Rows are points. Each copy is the shape, with its points in the same order, turned, moved and blurred by noise. Is it also mirrored, or only turned?
In the rows, 100 means zero.

Shape:
128	75	76
51	153	106
118	143	86
132	40	68
99	121	110
125	170	53
131	64	106
Copy 1 (7 x 3):
133	60	68
45	126	109
116	124	80
140	21	59
96	99	106
114	155	47
135	45	100
Copy 1 is: only turned
Copy 2 (7 x 3):
128	93	81
23	134	100
82	146	66
147	64	85
80	132	101
72	156	25
137	100	108
Copy 2 is: only turned
Copy 3:
124	110	48
59	121	154
105	152	112
127	85	30
113	115	123
79	188	92
150	98	64
Copy 3 is: only turned
Copy 4:
138	106	69
42	118	118
65	104	60
170	103	76
67	94	105
54	141	24
149	71	80
Copy 4 is: mirrored

Shape, 11 rows:
93	144	33	99	136	186
66	71	82	143	114	105
110	80	104	64	119	85
62	91	151	106	86	88
98	111	133	55	141	132
65	95	83	82	153	63
104	87	141	124	133	119
36	97	80	160	69	66
83	93	99	98	168	152
110	161	98	79	161	102
87	127	121	101	78	100
Copy 1 (11 x 6):
123	88	48	100	125	179
62	88	58	108	107	66
94	158	118	88	114	73
82	81	137	90	112	36
115	123	135	74	158	102
92	131	69	41	105	56
99	98	105	122	157	55
70	57	66	97	49	36
93	108	74	83	175	107
169	123	83	63	132	97
118	86	130	103	93	73
Copy 1 is: mirrored
Copy 2:
113	107	145	127	195	115
50	92	91	120	96	116
93	109	88	46	92	103
63	98	90	83	48	38
104	113	145	39	96	75
41	142	80	51	107	113
94	99	132	96	61	92
46	108	40	146	97	60
77	115	161	90	116	116
137	178	129	68	115	88
112	97	86	96	88	40
Copy 2 is: mirrored
Copy 3, 11 rows:
159	73	60	45	57	167
90	61	72	131	98	109
122	124	109	100	141	84
40	89	127	112	110	94
106	108	132	49	140	118
92	97	56	83	142	66
95	52	133	100	124	98
51	73	58	155	60	83
122	58	91	63	132	137
126	93	101	25	95	69
79	106	124	98	73	94
Copy 3 is: mirrored

Shape, 12 rows:
125	72	100	126	87	80	101	140
122	77	49	103	107	113	94	90
65	98	114	142	81	127	103	99
92	106	79	148	107	105	154	95
110	118	95	107	88	108	94	95
64	124	91	75	86	130	95	117
118	93	107	97	114	108	103	94
91	195	63	87	175	112	100	98
120	78	103	81	87	76	102	112
127	66	118	85	101	110	101	139
118	144	108	79	91	97	109	119
84	82	97	93	106	85	94	114
Copy 1, 12 rows:
144	104	108	112	129	99	106	67
113	124	96	64	79	99	103	88
89	63	94	129	83	128	115	65
117	90	49	127	79	97	138	94
79	114	92	108	111	108	105	78
61	99	127	135	79	101	85	102
98	108	102	94	114	123	116	105
53	156	37	134	85	126	56	156
110	102	122	92	135	85	107	95
130	112	145	112	127	116	115	101
69	133	101	138	132	91	100	100
109	82	111	101	111	101	86	103
Copy 1 is: only turned
Copy 2:
59	108	97	96	116	81	151	109
99	74	94	81	120	44	95	109
90	129	71	147	113	93	91	101
128	118	62	127	117	59	133	74
98	95	75	93	104	102	97	98
87	105	58	108	56	87	69	112
113	105	108	87	100	91	109	112
145	138	44	22	62	75	67	53
80	79	114	93	84	91	130	109
79	111	111	89	87	84	133	148
101	95	62	70	68	118	119	103
75	108	109	102	79	75	105	94
Copy 2 is: mirrored
